Each point is reached from the start by the listed moves, each made 0, 1 or 2 times, or once backwards (-1), plus a little noise. Is the number of moves made odd or even? Then give how often each move was made.

Moves:
(1): [ 2 20 15  4]
(2): [26 -3 -6  0]
(3): [-14  21  -2  54]
Start: [ 2  6  0 -2]
Points:
[ 21  26  30 -49] -> odd (2, 0, -1)
[ 20   5  17 -53] -> even (1, 0, -1)
[ 16 -14   2 -55] -> odd (0, 0, -1)
[ 31  83  14 114] -> even (2, 2, 2)
[ 40 -38 -20 -59] -> odd (-1, 1, -1)

Moves:
(1): [ -3   3 -24 -23  -6   8 -12  -4   6   0  -4   0]
(2): [ 24  -5   6   8  13  -9 -23   6  15   6  12 -18]
(3): [  7   0   9   3 -10   8  -6  -3   9  -5  -5  -4]
(4): [ 11 -11  -5  16  -3   3  -1  11  -1 -17  12  -1]
(5): [-10  -2   1   0  -7   8   1  -7 -15   3   1 -17]
(6): [ -2  18  -8  18   8  11 -20  -6 -17 -10   0   4]
(7): [  6  -1   5   0  -8   0  -4  11 -18   5   9  11]
(8): [ -3   3 -12   5 -17  -4   4   0  13   1   1 -12]
(9): [ -7   7   3   1   4   5  10  13  -6  -4 -11   4]
(10): [  9  -7   9   5 -20  -7 -23 -19   0   6 -21  -9]
(11): [  9   2   5   6  15  21  -6 -21 -31  21   3  -7]
Start: [ 11  12  -7   1  -8  -3 -10  -8  -5   8 -10  -6]
Points:
[ 64  11 -11 -42  23  17 -97 -15 -46  66  14 -12] -> odd (2, 2, 0, -1, 0, 0, 2, -1, 0, 0, 1)
[ 40  34   7  24 -17  53 -85 -41 -41  18 -51 -52] -> even (1, 1, 2, 0, 1, 1, 0, 0, 2, 1, 1)
[  69    1  -33   16  -18   15 -104   55  -13  -40   29  -15] -> even (2, 2, 1, 2, 1, 1, 2, -1, 1, 0, -1)
[  28   22  -23   67 -121  -10  -86  -36   22  -45  -45    1] -> even (0, -1, 2, 1, -1, 2, 1, 2, -1, 2, -1)
[ 75  -6  51  18  69 -11  -7  43 -17  42  38   0] -> even (-1, 2, 0, 0, -1, -1, 1, -1, 1, -1, 1)

Moves:
(1): [ 26  -1   9  12  -8  19  16  -1   8  -2   1 -20  -9   0  -1   9   4   3
  -1   8  -1  -5 -11   1   2   0]
(2): [ -3  -1   7  -4  -5  15  11 -11  13   6   6   8   1  -2  -6   1   6   7
  -6   9  -6   1   2  11   1   4]
(3): [ 11  -3  16  -4  -9   9   5   4   0  -4   8  -9  -3  -1   7   2   5   0
   5 -10 -11 -12  -2  -2  -2   7]
(4): [ -4   3 -14   3   0   0   0  -8 -17   3 -19  11   4   9  10 -19   3  17
   2  -1   6  11  -4  -3  10   1]
(5): [ -9  13  -2  -6 -20  13  19   6 -17 -10   4  -3  -1  -9   1  -4  -3 -10
  -4  -9   5  18   3  -6   1 -10]
(6): [  1  15 -14  11 -18  11   7  22 -15   9   1  -4  10  -7  -1   1 -10   5
  14  -5  -9  -2  -9  18  10 -10]
(7): [-13  -7   5 -10  13   7   8  -6  19  -5   6 -23  -4 -17  17  18  -6 -11
   9  -2  -1   5  -2  -6  -6  -7]
(8): [-9 10  2  4 -9  9  3 16 13  8  6 -4  4 10 10 -2 11 -3  3 15 -9 -5  1 -4
 -2  5]
(9): [  4   8 -11  -8   9  -5 -16   0   1   7  -9   0   2   5  -7 -11   5   7
 -11  11  25   8  -8  -2   9   8]
(10): [-10  -4  -5   3   2  -8   5   5   0   7  13   5   6   4   2  -2   2   0
 -18   1 -10   5   5  10  -6   0]
(11): [  0 -14  16  -8   4  -4   6   5  -7 -14  -4  -1 -16 -18 -14  16   1   9
   9   0   0  -1   1 -13  -6 -11]
(12): [ -1   6 -25  -7   2   0   4  18 -13   4  11  18  10  16  -4   1  -4   0
   6 -11  -2  24   0  13   7   7]
(13): [ -5   7   0  12 -12   2   2  -1  -8  15  11  10  10 -12  13  10  -5  -1
  16  12   1 -16  -9  -1   6 -11]
(14): [-19  -2  -1  -2  23 -11 -18 -10  16   3   7  -6   1  14   1   9 -12   3
 -28   0   7  12   7   6   2  10]
(15): [  0   7  -3  11   9   1 -11   0   0  14   5  -8   0  -6  -8  -4  -4   0
   5   5   5  16   2   1   7  -4]
(16): [  9 -15   9   2  -1 -22  -1  -3   3  -9 -16   9   4   1  -5  -3   0  -1
  -5  -5  -4  -8   9 -12  23   6]
(17): [  5  -9   0 -12  -1   0  11 -14  -5  -4  -4 -21 -25  -9  -3  23  -3  -4
  -1   9  -8  -8   8   3  -9   6]
(18): [ 9 -4  9  7 14 -5  1  9  5  5 -8  2  6  2 -5  1 -9  0 -7  4 -3 -5  0  1
 -6 19]
(19): [-4 -2  3  2  2 13 -3  0  2 11  2  2  7  6 -4  5 11 -1 -9 11  3  0 -3  0
  3  2]
(20): [ 17 -15  -1  -5 -28   7   4   3  -3   7   0  -1  -3  -2   3   6 -12   6
  13  -9  -2  -1  11   7   1 -10]
(21): [  6   7  -5   4 -11   2   2  12  -8   2   2   2   6   1  10   6   6  -2
   8  -4   1   7   6  16  -3  -1]
(22): [  0  -9  -3  10  -3  19   1  -5   9  -7  12  -3  -2 -18   0  10   3   1
   5   4  -3  -5   8  -2  -9   6]
(23): [  2  14  -6  -3 -14  -1  11  -5  -9  -4  -5  -1  11  -2 -19  -6  15  15
   2 -13 -11  -1  -2 -18   0  -4]
(24): [ 1  1  0 10 -3 -3  4  8 -8  1  7 -1 10  3 -2 -6 -6 -2 10  0 12 -3  0 13
 -2  3]
Start: [  1   4 -10 -12  -7   5  -4  -4 -13   7  -8   6  -4   2  -7  10  -5  18
  -1  17   7 -15 -20  -7 -13  -9]
Points:
[ 10  -2 -58  31  32 -28 -33  33  -2  71   9  36  72  64  43  47 -76  22
  32 -10  11  35  11  76  29  50] -> odd (0, 0, 0, 1, -1, 0, 1, 0, -1, -1, -1, 2, 1, 2, 1, 1, 0, 2, 0, 1, 2, 0, 0, 1)
[  0 -13   0  -4 -74 -11  49 -29 -58  40 -27  41  53  -6  27   6   7  15
 -48  59  97   2 -15  18  44 -38] -> odd (1, 1, -1, 1, 2, -1, 1, -1, 2, 2, 0, -1, 2, 0, -1, 2, 0, 0, 2, 1, 2, -1, 0, 2)
[ 47  24 -32  40 -42  25 -13  39 -57  58  -5  70  63  75 -16 -28 -18  69
  23   3  38   3 -51 121  84   1] -> even (1, 2, 1, 1, -1, 2, -1, -1, 0, -1, 0, 1, 0, 1, 0, 1, -1, -1, 1, 0, 1, -1, -1, 2)
[-25  43  62  -3  11  -5  41  92  21  -5  28 -83  28 -29  -1  23  32  -3
 -13  42  36 -18 -55 -44 -50 -11] -> even (1, -1, 1, -1, 1, 0, 2, 2, 2, 2, 2, -1, 0, 0, 0, 0, -1, 1, 0, -1, 1, -1, 1, 2)
[ 27 -77  44 -97  78 -61 -50 -20  62   1 -38 -46 -60   0 -19  26 -34  16
  25  24  45  10  15 -37  32  45] -> even (-1, 1, 2, 0, -1, -1, 2, 1, 2, -1, 1, 1, -1, 0, 2, 2, 1, 0, -1, 1, -1, -1, -1, 1)

Moves:
(1): [  2 -14 -12   0  -1  -1  -5   8   1  -5   0   7 -14   7  -3  -1  -3  -2
   3 -21   3  -1  -1   8  14]
(2): [-11   5  -7  -2   4   5   0  -6  25  -6 -12  -2   3  -2 -18  17   3  -4
  -3 -12 -14   4   3  13   2]
(3): [  1  -2 -10  18   2  -7  -3  -5  14  12   5  -4  -5 -11   7  -2  16   9
   3  18   8   5  -1   3  -1]
(4): [ -4   1   5  -8   8   3   9 -10  -9 -16  20   0  17  -2  20  -1   0 -17
 -10  -1  -7  -7   2  -9  13]
(5): [-21  -8   4   0  -6  -5  -7  15  -8  -5  36   4  -3   9  10  -4  -1  -9
 -18  -8   2   8   0  21 -12]
(6): [  7  -6  12 -16   7   4  -7   0   8  -8  -3 -16  -3   0   5  20  12   4
   6  -1   7   3  -2 -19  -4]
(7): [-14 -14  -1  10   0  13  -3 -12   8  10  -6  -4   7   2   4   2 -11   3
  -7   2   9   2  -9 -11  -6]
(8): [ 12   7  -7   2   8  -9  -8  -4  -9   7  -3 -11   0   3 -11  -4   8  -3
  -3  13  -5  10   0 -16   3]
(9): [ -3  -3  -9  18  -8  -6 -14  -7  -4   7  -4  -5  -3  -9 -30 -18   9   0
  -9   6  -8   3   0   4  -3]
(10): [ -8  -2  -3   5   8 -12  18  -4   2  -6 -13  -6  -7  -1  -6  -5   9   2
  -2  -1   2  16   0   0  -1]
(11): [  7  -3   1   2   7  13  14   2  10 -12   2  -2   7   3 -10 -10   2 -12
  -5   3  -8 -19 -14  19   1]
(12): [-11  -1  -7 -17  -3   1  16   6   0 -11   0  -5 -24   9   0  -4  -4  -2
 -10   3   1  -5   6 -11   7]
(13): [ -3 -19  -7 -13   9  12  -6  -3  10   0   4   6   6   7  14 -15  -2  -3
   1  -8 -16   0 -14  20   8]
(14): [  0  -1   4   3 -11 -12 -14 -12  -4   0  -1  -1   3   3   5   0 -13 -10
   2   1   5 -10  -3   9  -4]
(15): [ -5  -1  -9   6   2   5   0   6   7 -12  10  13   1  -1   2  -3   4  -3
   5  -1  -1   1  -1  -4 -11]
(16): [ 14  14  22  13 -18  18  -8   6  -4   0  -9  18 -12  -7   0  -8  -9 -21
  -5  -3  -1  17   3  12  -4]
(17): [  0 -14  -5  -8  -3   7  -7   0   8   4  -6  -2 -11   3  -1  10  -6  15
  -2   1   1   7  12   9  -6]
(18): [  0 -12 -11  -4   5  -9  10   5   3   4  -8  -1  -2 -17  -8  -1   3 -12
  10  11  -3   2   1  -4   1]
(19): [  5  -3  16   1  -7 -12 -14  17   1  -2   7   7 -10 -22 -20 -22 -10 -11
   4  -1  17  15  12  -4  -9]
(20): [  5  -5  -6 -15   5  -3  -4   9   6 -11 -14   3  11 -11 -12   3 -15   1
 -10  -2 -15 -14   1 -12  18]
(21): [  7  11   1  -1   9  -2   6   1  -5  -7   4  -2  -1 -13   3  -4   2   5
  -2 -10   4  -2  -6   5   1]
(22): [  8   1   6  -3 -11  -3  -3  -5   2  -9  10 -20   5   5   9   7   0 -13
  -8 -11   2   0  -3 -29  -2]
(23): [  7   0  -5   6  13   6 -10   6  -5  -5  -6  -3   1  -3  -6 -17  -5   9
  21  19 -20 -16   1  11  -1]
(24): [  7 -13  15  -3   9   4   3   7  13  19  -4   9  -9   9  -6  17  -1  -4
  -6 -20   6   5   5  -7  -8]
Start: [  3  -2   2  -6  -3  -3 -13  -6   4   2 -10  16  11   4 -17 -14  -3  11
  -4   9   6  -5   3   5  -6]
Points:
[  4   8 -59  37  72  33  22 -40 -30 -19 -67  -9  56 -52 -33 -70  -3  23
  16  94 -74  29 -11  14 -22] -> even (-1, 0, -1, 1, 0, -1, 2, 2, 0, 2, 0, -1, 0, -1, 1, 1, 2, 2, -1, 0, 2, 0, 2, -1)
[ -22    1   38  -57   97   31   61   54   67 -112   10   40   -9  -55
  -95  -92   12  -91  -61    1  -63   16    2   35   10] -> even (-1, 2, 0, 2, 1, 1, 0, 1, 0, 2, 2, 2, 1, -1, 1, 1, -1, 0, 2, 1, 1, -1, 1, 1)
[  34 -121  -51  -49   28   -8  -84   54   31  -23   28   76   17  -49
 -118 -106  -43  -26  -13  -73  -47  -25   14   95   24] -> odd (2, 0, -1, 1, 0, -1, -1, 0, 2, -1, 1, -1, 2, 0, 1, -1, 2, 1, 2, 1, 1, 0, 0, 1)
[ 13 -27  -7   1  11 -37  -8   0  57   0  21 -14  20 -37 -55  -6  35 -43
 -57  10 -31 -14   8  23  21] -> odd (0, 1, 2, 1, 1, 0, -1, 0, 1, 0, 1, 0, 0, 0, -1, 0, 0, 1, 0, 1, 0, 1, 0, 1)

Moves:
(1): [  9  16  -4  13  -5  -4   8   2  -4   1   0 -12 -14 -12 -10 -17   1 -13
  -6   3  13  14 -13   9  17]
(2): [ 2 -1  3 -3 -4  5 -2  4  2 -6  0  5  4  1  4 -6  3 -2  3  2  5  2 -7 -1
 -1]
(3): [ 17  -3  -5   5  -2  -6   1   8   8   7   5  -3   4   3   5  13  -6  -7
 -10   2  -3  -4  -8  -2 -12]
(4): [ 3  8 10  0 -1  1 -4  3 -3  7  0  5  0  1 -5  2 -3 -1  5  4 -5  0 -6  4
 -6]
(5): [  3  -8  -6   2  -1   2   3  -5  -4   4   3  -3   0   0 -11  -2   4  -4
   6  -1  -3   7 -15   0   4]
(6): [  2  -2  -3  -5  -1  -7 -10  -8  -6  -2  -6   8 -13   2  -3  -3   4  -6
 -11  -1   5  12  -3   6   3]
(7): [ 7 -4 -1  3 -6  4  2 -4 -3  2 -3  2  0  4  0 -5 -5  2 -3 -2 -3 -2  2 -7
  1]
(8): [ -3   1  -3  -4   0   9  -2  15  12  12   2  13  10  -5 -10   9   0  -9
  -2   0 -13  10  18  -6   7]
(9): [-15  -4   6   3  -4  -8 -10  10   3   2  -1  -3  11   1   0   0  -8  -6
   3   2   1   4   6  -4  -5]
(10): [  1  -6   1   2  -4  -1   6   4  11   4 -12   1   8  17  -1   5  15   9
   6 -16   8  -7   3  -2  -3]
(11): [  1   1   9  -2   2  -3 -10  -6   8   1   6  -8   6  -4   7  -3   0   7
  -9   9   6   0  -4   0  11]
(12): [ 10   8   3   6  -2  -4   3  10   8 -10   5  -4  10   1  -1  -2   8   3
   0 -13  -5   2  -1  -5  -4]
(13): [ -1  -7  16   1   4   0   5   0   6   7 -12 -11   9  -5   4  -5  11   1
  -3   1  -6  -5   7  -6 -14]
(14): [  6  10  -7  -6  12  -3   1   4 -10   4   6  -2  -4   6  10  -4  -2   1
  -2   0   3   0 -17  -2   7]
(15): [ -3   0   5   2  -2 -12   3 -14   3  -1   6   5 -12  -8  -3   1   2  -1
   5   4  -6 -11  -5  -8  14]
(16): [  0   7 -12   5  -5   4  -5   1  10  -6   0  12  12   4  -4  -3  12  -1
   2   7   0   2   1  -4  -4]
(17): [ 11   5  -5  -1   6   8   3   0  -3  -4 -19  -2   1  -5  -4  -5  -2  -7
   7  -7  -1  -4  -3  -1   4]
(18): [ -2   1 -11 -12   0   5   1 -14  -9  19  -6  -5   4 -16 -10  -3   4  -3
  -2  -6   7  -2  -1  -1   1]
(19): [-2 -1 -1 -4 -4 -3  5 -5 -3 -1 -2 -3 13 -1  8  6 -1 -3 -1 11  6  8  0 -4
  4]
(20): [  0  -1   2  -1   1   3  -6  -3   6   4   6   9   7  18   0  -7  -3 -15
   5 -13   4  -8   6   6  -8]
(21): [-19   3   7   5  -2  -2 -20   8  -2  -3   2   0  15  -1   9   6   2  -6
  -5   9 -18 -15  12  15 -12]
(22): [ 14  -5   0 -12  -6  -8   9  10  -6   5 -11   1  -9  -4 -11  -4   1   3
   7   7  -6  -5   5   9   4]
(23): [-11   1 -14 -11  -1   3   6  -6   8   5  -5  -5  -6  11  -5  -3  -6   2
  -3  -1  -2  -6  -7   7   2]
(24): [ -7 -12   5   1  11  -7  -5   7 -10  -8  -6   6  12   1 -14  -2  -3   2
  -9   2 -10 -12   6   9 -13]
Start: [ 20   4  -6   7   5  -9 -10 -17  -6  15   0   4   5 -15   1   1 -12   3
  11  -7  -7  -1   3  -7   0]
Points:
[ 19 -23  34  17  38 -32 -40  45  14 -13  40  36  85  77  17  18 -33  29
  11 -50   0 -35  51 -11 -54] -> odd (-1, -1, 0, 0, -1, -1, 0, 0, 1, 1, 1, 1, -1, 1, -1, 0, -1, -1, 0, 2, -1, 0, -1, 2)
[ 16  -6  25 -18  -7 -50 -44  41 -29 -80 -18  63  50 -17  11  -3  24  -1
  13  31 -41  12  60  16 -31] -> even (-1, 2, -1, -1, -1, 2, -1, 0, 0, -1, -1, 2, 0, 0, 0, 1, 0, -1, 2, 0, 1, 2, -1, 1)
[-14 -30 -33  18  -3 -19 -59  81   6 111 -35  27 121 -27 -48  56  40 -24
 -14   4 -74 -20  73   4 -90] -> odd (0, -1, 2, 0, 1, 0, 0, 2, 2, 2, -1, -1, 1, 1, -1, 2, -1, 2, -1, -1, 2, 1, -1, 1)
[102  29  27  24  31 -60   6   8  -3  -9 -35 -36  13 -87 -18 -82 -10 -20
 -60  12 -10   8 -54 -58  57] -> odd (2, 2, 1, -1, -1, 1, 2, 1, 1, -1, 2, 2, 2, 2, 2, 0, 2, 0, 0, -1, -1, 0, 0, 2)
[ -26    4   21   40   14  -33 -114   16   12  -82   29   79   69   11
    3   -9   22   -8  -26   11  -86  -37   20   14  -71] -> even (-1, 2, 0, 0, 0, 2, 0, 0, 0, -1, 0, 2, 0, 0, 1, 2, 0, -1, -1, 0, 2, -1, 0, 2)
[ 21 -34 -55 -32   5 -12 -16 -12  66 109  30  18  51  31 -15   6 -30 -16
 -20 -25 -34 -17  -8 -70  -8] -> even (-1, 0, 2, -1, 1, 0, 2, 2, 2, 0, 1, 0, 1, 2, 1, 1, -1, 1, -1, 1, -1, 0, 2, 0)

Moves:
(1): [  6  -8   2   0  -8  -4   1 -21   0   1  10   3   1  -3 -14   0   4   2
  -3  -2   4   7   1  10  14  11  -4]
(2): [ -2  10 -11   2   7 -15   2  15  -8  -9  -6   9   7  12  -7   0  -3   1
  17  -2   8 -11 -10   5  -2   3   6]
(3): [  6   6 -12   9   7  -4   6  -4   5   0  -5   5   4  -6   2   3   3   5
  -7  10  -1   0  -7   1  -8 -12   8]
(4): [ -6  -1  -2 -15  -6   2  -3   9   4   5  -1  -1  13   9 -11  -3   4 -15
  -1  -7  -9   9 -15   5   9  -3   1]
(5): [ 10   7   3   1   0 -10  -4  -3  -4   6   2  -4  -5   5 -10  -9  -1   2
  -4  -7   4 -10   5   6  13  -7   7]
(6): [ 26   3  11  -8  13  13 -16   4  -3  -9 -14  11  -9   6   7  17  -2   7
  -6 -39  -1   6  11   6  18   0   0]
(7): [  2  12   5  -3 -10  -5  -4  -2  -3   1 -21   1  -4  18  -4  10 -10 -14
  18   1  -2  -5   2 -10  -1 -12  12]
(8): [  0  -1  -5  24   5   0  12   4  -4   9   8  11  -2  -8   7   4   3   8
   1   1  -9   8   2 -11  -2 -20  -5]
(9): [ 11  -1  -4   6   4  15  -2   7   0   4 -16   0   5   2   7   5  -2   4
  -1  -4 -10   5  -2  -3   6  -2   9]
(10): [  4  10   9  -5   0 -10  -6 -13  -9  21  -2  -4   0   6   8   8 -17   4
   0 -14   4   5  -2   4   1   7 -18]
(11): [ -2 -21  -4 -17 -16   7 -13   5   4   6  19  -6   5  10   5   0   9  -6
   2  -1  -9   2  -5  -4  12  -6   8]
(12): [ -5   3 -17   9   4   3   4   2  -7  -4   3   5   5  12 -13   8  11  -2
  -5  10   1  -9 -20  -1  -1   4  -3]
(13): [  5  13   3   9  -8   2  17  -1  -2   1   3   8 -23  -5  17  -1  -2 -11
 -11   5 -12   4 -23  -3  -6  -7  -2]
(14): [ -4 -21  17 -10  20  -3  -4   2 -12 -24  -8  -9   3   4  -3   3   1 -13
  23  13  -6  -3   1   7   0   5  -6]
(15): [ -2  -1   0  -4   3  -1   7  -2   4  -7   7  -5   3  -1 -15   0   3   9
  -2   5  -8   2  -9   1   1   5   1]
(16): [  6   7 -15   0  10   4   6   1  11   4   0 -13   6   3   0  -2   3   3
   6  -4  -3  -4   5   7   6  -3   5]
(17): [ 17   5  -6  -5   2  11   3  -1   0  -6  -1   1   6   3  -5  -1  12  10
   4   9  -7   9   6  14   6 -12   2]
(18): [  0   6  15  -2  -5  -7  17   0   5   3 -13   1   0   2   7   8  -7  -4
  -6  -7   5   1   4  -6  -3  14  -6]
(19): [-5  5  3  4 -6  0 -5 -3 11 -1 -5 -4  3  9  1 -1  1  6  1  1  3 -3 -2  5
  7 -1 -1]
(20): [ -1   8  -5   9 -12 -10  -4 -12  10  -5   6 -14  -1  -4   3 -12  -1  10
  -1  11  14   7  12 -18   1  -2 -11]
(21): [ -3  -2  -4  -9  15  -1  12  -1  -7  -7  -2   9 -13 -20  14   9  -5  -1
 -11   2 -12   1   0   7  15  -8   1]
(22): [  4   4  -4  11  10  -7  11  -1  -9 -13 -20  -4   3 -21  -6  11   7  21
  -2  -8  -2  -6   3  10  -4   5  -7]
(23): [  7   6  -2  13  -7  -3   1 -21 -20 -10   3  11   4  14  -3 -13  -6   2
   3   2  20 -14   5 -15  -9 -10   0]
(24): [ 3  2  2  3  4 -5 -3  1  0 -7 -2 -5 12 -3  0  5 -3 -4  6  5 -1 -6  4  4
 -2  2 -2]
Start: [-13   5   4 -11  17   3  -2  13   9  -2   5 -10  -2  12  -3  18  -7  17
   3   5  11  11   3   1 -11   7  -2]
Points:
[ -30   56  -34   64   37  -20   30  -14    4  -76  -54  -63   89   47
 -106   42   33   62   72   69   12    5    7  -41  -47  -45  -53] -> odd (-1, -1, 0, 2, -1, 0, 2, 2, -1, 0, -1, 2, -1, 1, 2, 1, 1, 0, 1, 2, -1, 2, 1, 1)
[ -5  44 -70  45  31 -12  89 -19 -61  52   2  42  -2   4  37  49 -25  20
  -7  -1  -3 -28  -6 -29 -13 -71   2] -> odd (0, 0, 0, 0, 0, -1, 1, 2, 0, 1, 1, 1, 0, -1, -1, 2, 0, 1, -1, -1, 2, 1, 2, 0)
[ -1  35  36  -9 -89  43 -22  21  58  29  -2 -21 -19  96  42   5 -19 -35
  50  22 -29  66 -27 -55   7 -59  16] -> odd (0, 0, -1, 1, -1, 0, 2, 1, 1, 0, 1, -1, 2, 0, 0, 0, 1, 0, 2, 1, -1, -1, 0, 0)
[ 43 -47  54 -82  75   8  -5  64   7 -95 -31   8  23  -3  15  75  35  -1
   6 -32 -44  61  23  82 121  -3 -21] -> even (1, 1, 0, 2, 1, 2, -1, 1, 0, -1, 1, 0, 0, 2, -1, -1, 2, 2, 1, 1, 2, 0, -1, 2)
